Every row gives one point. Before rounding, the points of a table are all equally far from one centre. They may lie mostly on one side of it. Where is the centre, to within rounding?

Points, 9 rows:
[[-40  27]
 [-58 -22]
 [ 20  29]
 [ 14 -56]
 [ -6  38]
 [-46  21]
 [ 27  23]
 [-16  38]
 [  1  37]]
Centre: [ -9 -12]

Points (9 x 4):
[[ 49 -10  35   2]
 [-39 -25   4  25]
 [-60   0  56 -20]
 [-44 -14 -18 -16]
 [-51 -18   6  17]
 [-28 -13 -20  12]
 [-22  27  75 -17]
 [-21 -41 -14   5]
 [-19 -48  64   4]]
Centre: [ -8  -6  28 -15]

Points (10 x 6):
[[-49  17  32  37 -71   5]
 [-35  33  -4  43  -4  -6]
 [ -5  27   6  27 -36 -29]
 [-36  41  35 -15 -57  -3]
 [-35 -11   5  46 -66  34]
 [-19   0 -37  14 -30  39]
 [ 14  -2 -11  34 -41  16]
 [-45 -28 -13  45 -25  18]
 [-58 -18   0   3 -57  47]
 [-30  23  23  -5 -16 -35]]
Centre: [-30   7  13  10 -31  15]

Points, 12 rows:
[[ 60 -38  21  12 -42   5  33  16 -46]
 [ 49 -13 -10  45   3   4 -11  27 -38]
 [ 59 -22   9 -22 -27  16 -11 -22 -30]
 [ 27 -18 -33   2 -42  18  -7 -12   7]
 [ 38 -58  12  24 -35 -42  35  11 -42]
 [ 66 -11 -35 -11 -22 -13 -26 -15  -5]
 [ 69 -31 -19 -20 -37  16  16  -9 -30]
 [ 53 -48  13  35 -19 -40 -18 -33 -43]
 [ 32 -31 -16  -9 -47  18  28  -5   0]
 [ 60  -7  29  30 -57   5   6  13 -58]
 [ 32 -24  39  44 -23  -8 -11  -1 -56]
 [ 99 -10  -6  -3 -27  -5  20   0 -30]]
Centre: [ 39  -6  -8  19 -31 -22  12 -12 -31]

Points:
[[ 13  55  39  62 -32 -24 -34  35 -36 -20   7  -9]
 [-14  32  15  49  11   9   1 -43 -15  16 -53  20]
 [-32   5  -3  41  13   9 -15 -62 -20 -41  39 -49]
 [ 36  29  -4  -3  37   1 -15 -25 -98  -4 -18 -39]
 [-32 -49  -5   4 -12 -23 -10 -12 -17 -52   5 -40]
 [-15  37  12 -24 -52 -36 -14 -11  -9 -34 -36 -56]
 [-15   1  40 -14 -17  17 -51  14 -21 -55  -9 -25]
 [ 11  35 -31  -2  47 -70  21 -24 -41 -10 -24  -8]
 [-26   8  47  35  15 -23  -8 -38   4 -21 -20 -81]
 [  7  71  13   1 -35 -10 -13  -6  18 -41 -37  13]
 [  1  18  18  63  31  11 -23 -31 -42 -31 -41 -95]
 [ 31  18 -17 -29  18 -51 -17  35 -47  12   2 -60]
 [ 24  55   0 -42 -36  -5  -7   4 -24 -44  24 -22]
 [-36 -21  27  14   1  22 -58  19 -14 -25 -17 -10]
 [ 37  -7  18  20 -41  41   6  21 -29 -29  29 -31]
 [ -3 -26  22  51 -31 -22 -26 -11  -9  17 -22   5]
 [-25  14  -5  25 -13 -17  17 -65 -66 -16 -40 -16]
 [  8   2  -1 -44  28   8  19  18 -14 -58  -7  -2]
 [ 22  86  33  69  19 -13 -31 -28 -15 -23 -31 -35]]
Centre: [  6  26 -12  25   7  -5  -9   1 -20 -19 -12 -33]

Points (21 x 18):
[[  0  20  -2 -62   1  21  11  15  -2  -4 -61  17 -23  -1  43  38 -21 -10]
 [-22 -16  27 -14  -9 -33  17  25  37  15 -51 -35 -35 -33  67  -8 -30  19]
 [ -6  -2 -38 -58 -28  20  -2  32  17   8 -22 -19 -21 -17  88  12 -54  10]
 [  6  30  18 -56  24 -15  21  57  20 -25 -16 -49 -61 -21  69 -18 -16  35]
 [ 12  45  17 -17 -20   3  13  39  45  -9 -30 -35 -14  36  51 -10   0  20]
 [-12  40  20 -68 -21  34  27  42  -3   6 -41 -19 -53  -4  41 -11 -31  17]
 [-36  19 -10 -56   5  13 -14 -11   8   0 -43   8 -32  13  83  -3   9  48]
 [ 33   0  -2 -28   9  -6   7  51   5  10 -50 -29 -35 -16 105   8 -42  19]
 [  8 -23  22 -50  -3 -24  20  42  20  17 -54 -31 -34 -33  48 -51 -11  17]
 [  0   5 -10 -59   2   1  44  28  14  -4 -56 -11 -13  -9  59 -47 -44  46]
 [  1  30  27 -43  -1   8  28  39   3  26 -70 -24 -29  37  36  -1 -11  24]
 [ -5  26  11 -56  -6 -28 -22  49  10 -11 -31 -33 -26   2  69 -18 -20  -5]
 [-13   8 -17 -31  34  30  64  48  -8 -33 -53 -23   9  22  44  15  25  21]
 [ -8  38  15 -69  16  13  24  35   8 -16 -47 -10 -27 -29  63 -10 -35  26]
 [ -5  35  14 -47   3   5  26  47   8 -39 -53  20 -16 -13  58  15 -30  35]
 [ 18  20  -5 -53  11  11  24  36  -8 -48 -43 -20 -21  35  28   0 -53   9]
 [ 15   2  30 -65 -25   5  25  28 -20  -6 -32  -9 -12  29  57 -49 -33  -5]
 [-15  -4   8 -38  10 -38  12  11   1  22 -66 -30 -26 -21  51 -32 -35  29]
 [  2  -6  15 -78  13 -48   7  68  10  11 -19  -7 -18  33  45   6  -5  49]
 [ -9   0 -14 -28  17 -10  24  42  59  29 -40 -12  -3  26  44  13 -32  36]
 [-28   7  28 -84   3  -9  35  35  13 -19 -45 -32 -24  -1  47 -12 -40  34]]
Centre: [  1 -19  -3 -24   1   6  23  24 -10  -5  -2 -16 -30   2  45   3   0  29]

Points:
[[-45 -10  31 -15  -9   5  66  13 -26  53 -17 -51  -6  26  11 -27  34   9
  -20   8  35 -25 -35 -56]
 [-43 -40  13 -76 -36  50  58  12   2  42  -6 -54 -16  -7  57 -29   3  -3
   14 -20   1  -8  12 -52]
 [ 42 -23  44 -23 -75 -29   7  -2   0  49 -26 -13  28 -22  14 -21  40  29
  -39  12 -21  35  12 -29]
 [-18  -1  40 -61 -18  -6  63  26 -23  61 -27 -41  -6 -21  43 -46  19  37
   -7  -9 -23 -21  12 -44]
 [-19 -26  32 -41 -24  39  20 -36  11  -6 -38 -56  23 -78  44  -5   7   0
   26 -20   4  22  13 -42]
 [-12 -17  31 -52 -13  34  41 -19   0  44  30 -74  26 -33  37  10  -8 -24
  -11   6  28  12 -50 -27]
 [-21  -6  49 -59 -37   5  14  18  -1  33 -20 -40 -27 -66  22   6   4  22
  -41 -37 -27  19 -20 -41]
 [-26   7  52 -15  -4  -8  24 -50  33   1  -9 -21  -1 -71  22   8  25  18
  -10   4 -53  15 -25 -32]
 [  0 -23  10 -19   7 -20  59  31   8  31  -7 -44   7 -27  45 -55  30  -3
  -36  -1  24  30   4 -40]
 [  8 -48  29 -24  -8  12  58  -9 -20  19  10 -38  48 -44  58 -20   0 -27
    3  47 -16  41   1 -34]
 [-40 -28  33 -30 -18 -22  41  -2  15  36 -10 -54  -2 -37  19  28  31  -5
   -5 -46 -27  16 -10 -67]
 [  3 -49   9 -46 -42  62  22   9 -20  74 -31 -49  -6 -49  27  -6 -36   7
   -6 -23 -29  -7   1 -17]
 [-36  23  44 -67 -42 -20  18 -19  -8  65 -30 -31 -41  -3  24  12  28   0
   -5 -11  -5  20  22  -3]
 [ -9 -23  77 -57 -24  -3  81 -15 -18  32   5 -41  -5 -56  22 -38   9 -19
  -34   2 -27   8 -20 -30]
 [ 24 -23  33 -79 -14   8  37  15 -39  19 -24  -9  10 -22   9 -13  50   0
   -7 -58 -12  13 -14 -52]
 [  2 -61  35 -42 -50  40  43 -26 -44  32  13 -34  13 -37   3 -15  -4  -7
  -28  15 -65  19 -48 -21]
 [-66  -3  -6 -33 -11  -8  48  -9 -37  37 -26 -37   6   5  53 -26  28 -13
  -13 -11 -32 -30  -6 -45]
 [-26 -21  59  -8  33 -24  61 -28  -7  46  -6 -12  13 -60   4  -4  23  15
  -19 -23  -8 -14 -32   6]
 [ -1 -31  75 -33 -27  -9  52   0  10  34 -17 -31  -2  29  32 -38  26 -18
  -44  44 -34  -2 -28 -59]
 [-17   3  68 -55  -2  16  41 -33  27  59  -7 -79  -8 -26  21 -10  27  15
   -9 -16 -28 -13  23  -1]
 [-48 -37  28 -24 -19   9  42  27 -10  66  23 -25  28  10  44 -17  38  37
  -33  20   0  21  13 -58]
 [-11 -29  56 -26 -61   6  44 -20  -9  19  24 -39   8 -59  58 -20 -42   6
   24  27 -10  25  31 -30]
 [ 21   8  14 -52 -56 -10  37 -37 -15   4 -31 -75 -20  -4  -7 -20  16 -11
  -35  17   5   0   8 -15]
 [-21 -33  10 -48   5  -8  65 -16  -8  29  -7 -22  35  14  66  23  11 -21
  -41  -4  -8  11 -18 -41]
 [ -6  -1  35 -49 -27  -3  39   1 -21  60   1 -23  24 -24  11 -67  12  66
  -33   5 -33  25 -39 -16]
 [ 11 -20  57  -7 -44  16  35 -14 -25  -6   9 -73 -15 -11  36  -1  42   6
   28 -62  -7  30  11 -43]
 [-23  20   1 -41   3  16  14 -26   0  44 -21  -6 -19  -8  79  -6  31  30
    5   6   9   1 -10 -61]]
Centre: [-11 -18  35 -12 -33  24  26  -3   2  20  -8  -9   8  -3  15 -16   9   2
   4  -4  -7   2  -8  -7]

Points, 30 rows:
[[-65   3  -1  -3  10  15  -2 -15  41   4 -25  -9  45   9 -23   1 -41  22
   23  37  -3  -2 -11  58]
 [ -6 -27  -2  65 -32  67  -8  -6  38  -9   3 -34  35   4 -13  -3  -5  35
  -15  12   0 -12 -42  58]
 [-32 -16 -15  16  14  76 -10 -33  31 -40  14 -15  12  59  -1   0 -63   5
    9  55   9 -17 -29  68]
 [-22  -5  -3   7  21  23  -9 -28  52  -8  29 -24   6  -7  -8   4 -58  37
    9  51 -31  12 -70  46]
 [-13 -40   4  10 -38  33 -36 -40  53 -39  43 -25 -10  20 -32 -27 -53  52
    5  43 -14 -10 -74  45]
 [-50  -2 -42   1  -1  92  -6   3  49  -5  26 -28   4   3  -3 -28 -32  17
   -2  28  -1  -4 -18  48]
 [ 24 -19 -24  35   8  23  -7   0  43  14   9 -56  27  13  25 -49   8  21
  -17  31  -3  -7 -11  54]
 [-12  31  18  35 -37  55 -23 -24  29 -60  18 -35  -3  16  19   6 -14  23
  -44  10   5  12 -78  42]
 [ 17 -31   4  35 -46  60   3 -19  36  14   4 -27  -7  20  27 -57 -45  14
    3  44  -3  12 -49  38]
 [  5 -12  10  19  -3  38 -30  21  33 -46   8 -35  42   1  -9 -35 -42  37
   10  49  -1 -25 -25  70]
 [  4  -4  -3  33 -20  49 -33 -48  64   0  18 -30  30  12 -22 -35 -40  15
  -17  52   6  -6 -55  18]
 [-40 -21   1  30  -3  61 -21 -21  68 -27   1 -23  -4 -10  -8  -8 -60  50
  -27   5   5  -9 -22  50]
 [-23 -25 -11  26  32  59   1   0  20 -14  32 -12  42  -1 -13 -31 -10  33
    2  36 -31  11 -50  75]
 [-40  -2 -16  35  -1  28 -31 -10  62 -11  41 -27  30  33   2 -15 -24 -10
    5  32  20 -10 -54  56]
 [-16 -22  -1  40 -10  40 -12  -9  56  25  23 -28  18  27  10 -51 -46  -5
  -32   2 -15 -24 -26  50]
 [-61  13   3  -2 -18  43  -6 -40  48 -14  34 -13  27  -8 -16 -10 -42   6
    0  59  29 -17 -24  70]
 [ -5  23 -20  57 -40  10 -18 -39  34  -5   6 -27  16  28 -35 -34 -44  51
  -25  40  14 -20 -19  45]
 [-17  -7  -6  18 -11  40 -28 -13  39 -36   3 -14  18  -8  -3  43 -38  38
   28  46  -3 -11 -48  60]
 [-41   0  33  17 -46  32 -38 -39  31 -38   2  -6   2  62   6  -3  -7  40
  -37  42   7 -33 -30  83]
 [-33  25  20  15 -17  86   1   9 -15 -51  -8 -36  54  24 -22 -38 -24  11
   -2  56   8   0 -44  24]
 [-27 -21 -11  41   6  31  -7 -25  42 -31 -24  18  16  19   0 -52 -61  17
   12  15  23 -44 -60  10]
 [-34 -38  -6  46  17  41 -16 -19  75 -33  21 -30  21  13 -35 -17 -42  26
  -10  36  24  -3 -46  39]
 [-11 -17 -11  21 -44  75 -37 -16  15 -14  17 -35   2  17  23  -7 -57  35
    3  53  51  -5 -45  33]
 [ 11 -12   0  25  14  50 -20 -50  32 -39  20  -7  -6  24  -7 -39 -74  -1
  -27  38  16 -18 -62  59]
 [-48   1 -19  -3 -36  37 -51 -32  46 -18  -1 -43  35  26  23  -3 -63  16
  -17  37   7   7 -37  47]
 [-64   8  36  51 -40  65  -5 -17  30 -24   7   4  21  27  32 -38 -13   3
  -21  35  -6 -13 -36  53]
 [-19  22  -4  31  22  41 -17 -24  42 -11 -20 -23  30  14   4 -31 -28  31
   -9  27 -22  16 -10  74]
 [-32 -18  35  30   3  70 -24 -33  19 -14  29 -10   3  21  -6  -1 -81  51
  -17  40   5 -16 -38  57]
 [-37  33  -9   5 -26  49 -44   2  13 -38  11 -40  29  33 -11 -37 -14  36
   -8  33 -10  -9 -43  82]
 [-14  13   1   0 -29  53 -34 -26  28   5   4   5  40  12  48 -29 -24  22
   21  70  -4  -6 -35  21]]
Centre: [-22 -24   5  -5 -13  16   7 -29  -8 -35  18 -22   0  23  -2 -18 -10  18
 -12  19  -1  -7 -16   9]

Points:
[[ 39  17  -4  21  51  23  24  91  15  23 -15 -44 -64 -15  41  25   7  15
   16  32  39  11  18 -33]
 [ 43  14 -31  22  -2  53  41  31  -4   0 -41 -22   0   5  21  18  45  45
   33  24 -14 -15 -13  -7]
 [ 56   6 -13  49  62  20  17  87 -42   6 -28 -20 -40 -14  28   8   7  49
   -2   7   3   7 -33 -33]
 [ 10 -12   4  40  12  54 -20  56   1  36  -8  26 -41  33  49   8  -5  55
   -8  16  21 -13 -28   0]
 [ 46  33 -35  12  18  22  20  31 -48  33 -28   4 -20 -32   8  19   1  60
   17  -3 -11 -19   6 -48]
 [ 26  33 -29  17  51  51  21  40 -46  35 -23   1 -56   6  13 -12  34  35
    0   5 -19   6  26 -16]
 [  7   3   8  53 -23  25   6  28 -61 -16 -25  -5 -46   8  11  47  21  47
   14 -22  -1  22  21  -3]
 [ 62 -29   7  -8  40  26  14  96 -23  30 -13   0 -16 -19  57  49  17  44
   21 -16 -24 -14   1 -23]
 [ 81   3  -3  65  27  36 -16  32 -11  16 -11 -34 -46  -7  24  56   9  54
   25  13  39   2 -27  -2]
 [ 25 -23   7  41  11  49  14  55 -16  16 -24 -45 -42  10  45   9  14  28
   21  25  45  26  12 -14]
 [ 26   9  21   6  17  22   3  59 -38  74 -16   1 -35   0  27  33   8  66
    4  29 -14  33  18 -31]
 [ 71  -3  22  47  22  40  -3  56  12  15 -37   4  -4   9  26   9  11  51
   23   4  28   5  24 -45]
 [ 55  28  -6  20   8  41  21  49   7  54  -5   8 -14  32  60  46   6  58
   -2   0   6  28  15 -21]
 [ 72   1  16   9  11  44  15  66 -33  20 -14  -5 -38   2  22  37 -17  32
    3   5  30 -20 -28 -42]
 [ 41  -9  47  25  61  -1  31  61 -43   2   3 -29 -45  12  42  32   3  52
   23 -21  -6  30   3 -18]
 [ 63 -35 -23   7 -21  31  -8  32 -23   8  12   7 -38   8   5  21 -19  54
   23  26  -2   3   6 -36]
 [ 32   7 -17  13  43  26  29  58 -14  37 -17  32 -55 -36  56  27  49  -9
   46  -4   5  36  -5 -32]
 [ 49  -6  26  22  58  35  18  52  -9  39 -21  24 -25 -51  13  26  35  44
   16   8  47  22  20  14]
 [  0  19  48  47  10 -14  19  45 -12  45 -11 -44 -20  -8  40  11  16  46
   35  -9  29 -25  -1 -20]
 [ 27 -31  39  16  14  49  37  45   0  48 -40 -21 -53  -7  39  15  25  38
   47  -5 -10  23  27 -19]
 [ 36 -23   3   0  45  15  18  48   0  25 -19 -33 -51  17  28  27  19  77
   41  10  50   7 -17 -23]
 [ 48  29 -14   8  66  38  31  47   7   9 -66   1 -42  -5  30  39  23  45
   22  20  -7  19  30 -39]
 [-31  21  -5  44  38  31  54  66   2  23 -21 -22 -68  -3 -12   7  -8  56
   19  -2   5  22 -27 -20]
 [ 65  21  11   3  50   9  38  75   4  18 -18 -10 -24  29  13   9   8  71
   20 -17  10 -23 -24 -20]
 [ 14   0  10  10  60  38  24  65 -17  -4 -39 -13 -82  26  44  58   9  39
   24  17  -3 -17   0 -28]
 [ 26  16  18  25  17  52  19  66  12  40 -56  13 -39  31  51   7  24  51
    4  14 -13 -15  -9  -6]
 [ 35  -6   9   7  28  24  38  56 -12  25 -21 -25 -63 -28  37  19  41  53
   44  21  24   1  28 -37]
 [ 69 -13  31  42   2  16  33  37 -25  34 -19 -36  -1  28  25  38  29  62
   17 -14  10  13 -20  -7]
 [ 71  32 -16  24  70  41 -11  55 -10  49 -33  -9 -12  29  29  26   0  10
   19 -22  17  -2  -2 -22]
 [ 50  19 -50  15  42  12   8  24  -2  67  -1  11 -10   0  37  34  51  53
   38  -3 -14 -18  22 -38]]
Centre: [ 19  -8  -5  26  29   1   3  34  18  18  -7  -7 -34 -10   5  37  17  14
  -5  -9 -12   4  -5  -9]

Points, 29 rows:
[[  5  28  30   9 -51 -13  42  12  24   7 -37  69  20   0 -19  -2  56 -26
  -66   9  42 -15 -16  18]
 [ 16  41  10  -3 -23 -31  29 -30 -38  23 -32  35   8   5 -20   5  26 -25
  -46 -10  58 -31 -14  28]
 [ 27  32  15  21 -63  13  -6  -9  41  25 -25  43 -21   0 -20   4  70 -30
  -73 -11  18  18 -21   7]
 [  5  64  39  26 -35  15  56 -18  -3 -61 -30  42   3 -28 -21  10  37  -4
  -54 -10   8 -32 -22   4]
 [  0  93  35  -9 -54  11   8 -40   4 -11 -67  31 -31 -29  23  30  30 -36
  -40  13  17  18  11  14]
 [-23  10   2  51 -49  -9   8  31  11  35 -72  66  -1 -11 -18  11  43 -39
  -35 -30  18 -28  -9  -2]
 [-28  26  -5  49 -67 -17  48 -34  22  -4 -42  67  -6 -15  34  27  23 -18
  -54 -23  -4 -43 -12   0]
 [ 42  31  13  18 -57 -30  36 -15  25 -17 -40  22 -19  -6  -6  30  54  -3
  -78 -13   1 -27   6  10]
 [-19  48   3  -4 -17  27 -50 -10  22 -17 -45  73 -20   0 -15  -8  71 -23
  -30   8  -6   6  -6   3]
 [  9  59  18  -6 -14 -12  20   0  13 -25 -23  54  25 -27 -23  12  21  -1
  -52 -63  -2   3 -44 -37]
 [-27  61  30   5 -49 -14  26 -36  25   2 -49  26 -21 -46  -4   6  71 -25
  -76 -15   3  -8 -58  -9]
 [ 39  73 -14 -11 -53   7  44   4  25  -1 -25  63 -11 -35 -24  12  63 -16
  -32   1  50  -3 -38   8]
 [ -6  54 -12   6 -55 -16  26   1 -23  21 -42  12  26 -13 -25  -7  32  -3
  -40  -4  18 -64 -15  -1]
 [ 56  51   6  15 -96 -20  -2 -15  28  -4 -12   2  -2 -13  -2  -5  73 -28
  -44   0  18  15 -29   1]
 [-24  11 -21   6  -6  18 -19 -15  -1 -26 -57  41  11  16 -17  43  38 -23
  -47 -11   6 -45 -21 -10]
 [-30  32  47 -12 -37 -16 -25   5  -2 -39  -7  43 -13 -22  20  38  73 -30
  -41 -36  10 -23 -45 -15]
 [ -2  52  20 -28 -43 -31  36  35 -12 -16 -19  18  12 -10 -21  -2  44 -56
  -36 -38  23 -19  -4   7]
 [-16  44  63  15 -26 -11  -8  17 -17  -2 -53  38  33  10  35 -12  45 -27
  -34 -29   7 -20 -41  -3]
 [-31  48  14   6 -24 -67   8 -31  -1 -13 -26  20   1   9  13   0  -2  -3
  -35 -60  13 -23 -26 -26]
 [  5  28  15   9 -50   3  34  36   9 -23   3  47  28  17   5 -21  45  -7
  -50   0 -17   3 -19  11]
 [ 21  57  25  57 -46 -23  37  -4 -22   9 -25  53 -11 -32   2  24  56 -22
  -70 -28   9 -17  -4  -2]
 [ 35  22  -7  18 -44 -37  11 -13  -5 -24 -37  43  24  26 -34   1  45   1
  -51   0  11 -35 -30 -24]
 [ 12  42  37  45 -46 -35   2 -41  37 -19 -30  37 -13 -16 -15  21  45 -13
  -83 -12  21 -41 -42  -9]
 [  1  36   2 -14 -62  -6  17   7  -6 -15 -26  56  26 -21 -34 -26  60 -37
  -55 -22  -7 -40 -19 -32]
 [  2  48  56 -10 -29  -9  12   1  17 -14 -46  33  33 -24   9 -38  57 -20
  -64  -5  56 -24 -35 -32]
 [ 46  40  29  10 -61  -7  23 -18   4  18 -33  33  10 -45 -39   4  30 -11
  -30 -12   5 -41 -51  44]
 [  0  27  22  22 -54 -25 -20 -14  -9 -27 -60  32  41  -2 -23   1  73 -56
  -36 -25  13   3 -10  18]
 [ -4  57  79 -11 -54 -39 -20  22   9 -40 -39  39   9 -16   7   8  39 -12
  -35 -26  31   5 -17  -7]
 [ -2  65  -5  -4 -42 -48  31  -5   2 -49 -39  68  35 -20 -20   0  26 -27
  -42 -15  16 -14 -36  30]]
Centre: [  6  18   5  15 -30  -9   4 -10  12 -15 -32  28 -14 -39  13  -4  18 -27
 -13   0  19  -3 -21 -10]
